Each row of a before or after table is a point. The points were changed in one or more steps. Then noise was added and the rows were shuffled. The steps act on columns, c1 being the first. What was done? A step turns or swaps two columns, mirrors them in a line or flattens them onto one, adds a multiple of one to another, or multiplies or shifts one. Angles are multiples of 10 degrees, from the lower column toward the higher: turns from -170 to 170, lines from 10 to 170 but not 90. Use the fewest steps. Two steps may share a column if one is a turn and the other turns, adds or multiplies; they go together, in the order done. Otherwise the lowest column goes first.
In the rows, zero is written as 128.

Before (8 x 2):
[[156  85]
 [102 152]
 [168 107]
 [164  83]
 [ 98 129]
 [ 97 168]
 [156 109]
 [155  99]]
After, 8 rows:
[[ 94 167]
 [153  94]
 [107 159]
 [162  93]
 [141  96]
 [131 157]
 [145  84]
 [168  82]]
Steps: mirror c1 and c2 in the line at 130 degrees

Before:
[[156 101  99 122]
 [116 150 142 122]
 [149 115 122 142]
 [ 98 138 144 143]
 [154 126 132 137]
 [118 134 131 134]
 [157 135 157 147]
 [141 135 127 152]
 [148 139 107 154]
 [140 174 128  88]]
After:
[[146 135 143 151]
 [104 148 165   6]
 [117 123 130 139]
 [136 153 137 205]
 [132 136 138 196]
 [147 110 162 186]
 [108 121 140 110]
 [163 150 113 109]
 [ 98 114 127 172]
 [151 132 127 169]]
Steps: turn c1 and c2 by 40 degrees; turn c2 and c3 by 60 degrees; multiply c4 by 3

Before (10 x 9):
[[ 91 140 113 144 145 115 122 131 137]
 [124 124 106 144 155 119 128 183 112]
 [127 147 149 148 116 154 101 153 133]
 [167  83 133 160  80 138 117 133 158]
 [129 116 187 157 122 104 158 168 134]
 [110 134 136 105  54 106  92 153 127]
 [215 111 198 151 115 118 236 136 114]
 [115  74 134 148 146 175 108 132 113]
 [118 107 120  87  93 155 119 152 216]
 [121 131 144 123 157 104  83 148 123]]
After:
[[110  88 112 148 139 104 167 133 103]
 [119 125 106 122 157 175 149 150 108]
 [115 125 197 106  99 169 143 154 138]
 [124 154 145 147 140 127 164 153 125]
 [166  85 173 162 110 132 143 133 168]
 [121 116 156  91 101 121 152 154 227]
 [131 108 163 156 179 131  92 168 108]
 [127 124  91 144 123 136 120 182 116]
 [ 91 131 110 142 124 139 128 129 139]
 [212 107 172 150 182  62  42 136  90]]
Steps: add 0.3 times c6 to c2; turn c6 and c7 by 140 degrees; turn c3 and c5 by 60 degrees; add -0.5 times c5 to c9

Before (9 x 12):
[[140 138 202 113  96 110 126 117  79 118  79  96]
 [119 134 147 107 174 107 108 110  96 146  88 117]
 [128 130 132 172 116 122  97 139 110 161 100 118]
 [137 145  78  90  91 219 145 102 123 122 136 103]
 [100 126 113 139 135  83 132 110 164  81  90 123]
 [177 125 131 101 163 116 150 146 133 186 142 134]
 [128 153 164 126 123 150 140 118 167 180  92 145]
 [149 106 147 114 102 152 132 119 131  76  72  98]
 [164 132 111 163 100  90 150  87 125 113  80 145]]
After (9 x 12):
[[165 163 188 158 136 212 136 117 107  27 141  95]
 [ 83 119 135 122 111  93  87  92 140  65 135 109]
 [115 144  90 138  98 110  85 142  96 206 114 108]
 [158 151 129 107 158 137  70 126 121  83 133  91]
 [123  86 128 116 141 124 100 153 123 156  98 104]
 [133 121  98 148 149 150  94  94 143 223 138 136]
 [172 154 113 133 103  99 142 134 150 213 148 120]
 [132 139  82 147 197 105  80 158  88 191 130  89]
 [146  88 154 116 144  84  80 102  95  67 151 136]]
Steps: turn c1 and c6 by -20 degrees; turn c2 and c4 by 110 degrees; turn c3 and c5 by 150 degrees; add -1.5 times c3 to c10; swap c7 and c11; turn c8 and c9 by 50 degrees; shift c12 by -10

Before (9 x 20):
[[158 128 107 107 116 104 133 102 123 142 129 141 133 165 141 119 146 149
  129 158]
 [120 150 129 113 128 124 164 112 116 128 121 117 115 117 110 101 169 126
  140 175]
 [123 151 114 127 140 141  84 128 158 133 106 107 153 143 113 138  95 147
  141 115]
 [113 156 102 110 110 136 143 127 111 101 128 127 133 129 154 146  96 127
  136 111]
 [113 122 125 135 110 130 118 124 153 126 149 101 124 108 111 153 191 139
  115 132]
 [138 105 141  88 148 129  98 128 158 106 121 136 127 127 129 103 120 131
  119 122]
 [126 175 130 148  97 107 147  99 141 143 123 129 152 132 151 141 103 110
  102 111]
 [111 169 145 111 162 119 130 138 107  71 106  80 139 105  78 128 119 115
  127 131]
 [114 119 120 128 142  87 148 111 136 113  89 103 109 150 137 182 133 125
  121 152]]
After (9 x 20):
[[132 118 134 112 129 160 130 103 123 142 141 114 124 127 141 119 146 148
  130 157]
 [137 105 118 102 146 121 103 128 159 106 159 149 128 134 129 102 120 135
  119 123]
 [117 157 154 114 112 134 129 128 109 101 140 175 127 123 153 146  97 123
  136 111]
 [113 170 116 147 102 145 152 104 141 142 119 167 124 119 150 142 103 122
  101 111]
 [113 170 109 130 151 128 140 140 107  72 156  94 129 136  78 128 118 116
  128 132]
 [128 124 114 152 148 167 154 109 137 113 157  95 124 136 137 181 133 128
  121 151]
 [122 150 147 142 143 123  75 132 157 133 144 156 129 134 113 138  96 141
  142 115]
 [119 150 126 121 124 131 165 110 116 128 143  55 124 126 110 101 169 120
  139 175]
 [128 127 132 120 106 128 115 124 153 125 108   6 127 120 110 153 191 146
  114 132]]
Steps: flatten c1 and c2 onto the line at 110 degrees; turn c3 and c6 by -150 degrees; add -0.5 times c3 to c7; mirror c4 and c11 in the line at 160 degrees; flatten c5 and c14 onto the line at 20 degrees; flatten c8 and c13 onto the line at 10 degrees; add -1.5 times c17 to c12; add -0.5 times c19 to c18
